Each row of a before or after table is a point. One or more steps were done to the points. Then noise was added and the rows were shuffled. The steps act on columns, c1 being the first. What was done? A step turns or swaps two columns, mirrors them in a line or flattens them onto one, adds a multiple of one to another, or multiplies or shifts one. Angles are multiples of 10 degrees, from the lower column toward the higher: turns from -170 to 170, lines from 10 to 170 but not 90. Use the fewest steps. Two steps may share a column if one is a turn and the other turns, adds or multiplies; they go together, in the order done. Otherwise the lowest column goes first.
(in the rows, 128 means zero)

Before, 12 rows:
[[ 87 154]
 [169 162]
 [110  69]
 [172  95]
 [117 101]
 [161  77]
 [ 67 155]
 [143  94]
 [110  97]
 [171 109]
 [136 165]
 [163 105]]
After, 12 rows:
[[161 138]
 [183 111]
 [150 172]
 [ 84 139]
 [161 116]
 [140 171]
 [160 111]
 [171 159]
 [154 170]
 [ 91 164]
 [102  65]
 [101  93]]
Steps: turn c1 and c2 by 90 degrees

Before:
[[166  99 138 134 132 108]
 [ 52 147 100  85 114 123]
 [131 180 139 128 162 148]
 [163 197  83 101 142 151]
 [169  92  95  62 138 153]
 [189  61  95 102 153 141]
 [ 99 151 102  79  77 148]
 [141  74 139 100 102 131]
 [138  55 165 125 120  93]
 [ 97 202 141 145 158 185]
 [145 123 150  77 157 133]
 [197 148 120 117 132 151]]
After:
[[195 163  83 119 140 164]
 [ 77 140 137 117 103 134]
 [181 130 140 126 164 158]
 [ 55 137 164 127 121  74]
 [ 62 187  93 116 154 148]
 [201  98 143 132 156 218]
 [150 101 102 111  76 160]
 [ 99 166 137 132 134  96]
 [125 146 149 108 159 134]
 [144 194 122 122 129 164]
 [145  52  99 107 114 120]
 [ 91 170  96 102 137 168]]
Steps: swap c1 and c2; multiply c4 by 0.4; multiply c6 by 1.6

Before:
[[119 134 145 114 121  91 126  83 138 108 148]
 [156 112  89 121 102 116  93 134 152 123  88]
 [174 122  88 172 161 142 155 138 113  95 111]
 [135 116  98 119 170 105 111 140 154 146 112]
 [124 121 157 102 134 145 122 110 154  91 112]
 [140 130 163 165 129 124 148 107 150 107 147]
 [143 155  93 153 112  92 151 133 143 101 149]
 [114 155 138 119 142 134  94 103 134 116 121]
 [126 109  99 146 121 113 115 140 137 111 126]
 [122 115 117 153 126 146 131  92 174 141 167]
 [104 119  96 147 120 148 112  99 170 136  94]]
After, 11 rows:
[[115 163 159 118 142 130 210 103 141 143 136]
 [125 142 216 102 134 134 136 110 172 145 149]
 [172  88   8 172 160 136  73 138 154 135 147]
 [104 159  33 147 120 146 153  99 135 164 158]
 [121 133  94 152 126  98 113  92 131 174 132]
 [126 163  42 146 121 133 140 140 146 123 115]
 [141  95 234 164 129 117  92 107 155 143 118]
 [136 164  39 118 170 146 153 139 120 199 112]
 [143  70  23 153 112 124 102 135 158 117  87]
 [155 197  11 121 102 158 185 134 141 123 130]
 [120 126 178 114 122 123 135  83 151 124  86]]
Steps: multiply c7 by 2.5; turn c2 and c7 by 140 degrees; multiply c3 by 3; turn c9 and c10 by 70 degrees; add 1 times c5 to c10; turn c6 and c11 by 110 degrees; multiply c6 by 0.7

Before (14 x 18):
[[156 128 160  67 167 117 187 123 166 112 123 136 149  95 145 123 138  93]
 [104  70 100  91 145 146 168  60 106 181 122 162 132 125 167 192  95  83]
 [123 136 115 141  70 145 146 132 150 112 164 116 184 110 103 218 109  94]
 [102  99  72 137 137  95 163 124 112 110 137 161 115 125 101 121 109 156]
 [163  83  89 165 145  93 151  51 128 102 139 142  94 119 171 149 154 188]
 [121  53 181 168  67 169 121 151  89  75  93  65 105  42 192 173 117 111]
 [172  59  91  64 133  99 148 102 126  98 149 170 165 158 119 125 166 140]
 [153  52  77 152  93 119 144 141 185  99 165 131 104 157 142 131 140 142]
 [115  81 104  96 169 137 145 131 158 111 173 128 144 132 214 149 121 123]
 [165  81 113 156 153 141 193  99  84 163 122 148 115  82 103 136 186 172]
 [105  83 138 137 151 170 163  78 187 151 129  70 110 124 158 152 172 184]
 [183 143 130  78 159  84  83  86 115 158 138 163 177  79 102 184 112  80]
 [ 99  74 161  79 119  76 151 104  83 169 190  77 139 113 172 122  75  73]
 [ 70 153 104 170 110 159 169 146 131 139  97 125 156 121 139 170 162  82]]
After (14 x 18):
[[ 95  52  83 143  90 156 140 143 149 128 153 129 164 155 142 131 136 110]
 [ 98 128 161  67 167 119 196 121 142 118 135 134  91 108 146 125 138 119]
 [ 95  53 137 153  68 118 138 155 114 169  75  65  76  42 196 172 117 160]
 [162  86 118 169 147 149 162  77 150 133  93  69 164 133 159 153 173 180]
 [121  81 132  92 167 175 145 131 140 152 144 126 141 131 216 150 121 105]
 [180  72 153  94 119 160 154 104 114 123 207  79  75 117 174 124  76 109]
 [134  98  86 142 136 116 160 125 123 157 159 161 177 133  99 123 109 112]
 [119 134 168 138  72 166 148 131 135 141 132 118 130 116 102 216 110  76]
 [132  84 106 176 151 127 198  97 112  77 115 145 168  96 104 141 189 149]
 [ 73  64 143  80 134 131 143 100 126 114 162 171 166 160 120 125 165 100]
 [172 155 144 156 109 113 172 147 127 163  87 128 116 130 139 169 166  75]
 [186  68 120 140 146 130 165  60 120 114 108 163 111 135 169 194  95  81]
 [ 85  85  78 218 145 122 152  49 128 120 164 143 186 124 172 151 152 154]
 [119 143 170 110 161 117  93  86 122  69 170 162 105  70 101 181 111  81]]
Steps: turn c1 and c10 by -130 degrees; turn c3 and c13 by -60 degrees; turn c13 and c18 by -50 degrees; add -0.7 times c8 to c4; turn c6 and c11 by -60 degrees; turn c7 and c14 by 10 degrees; multiply c9 by 0.4
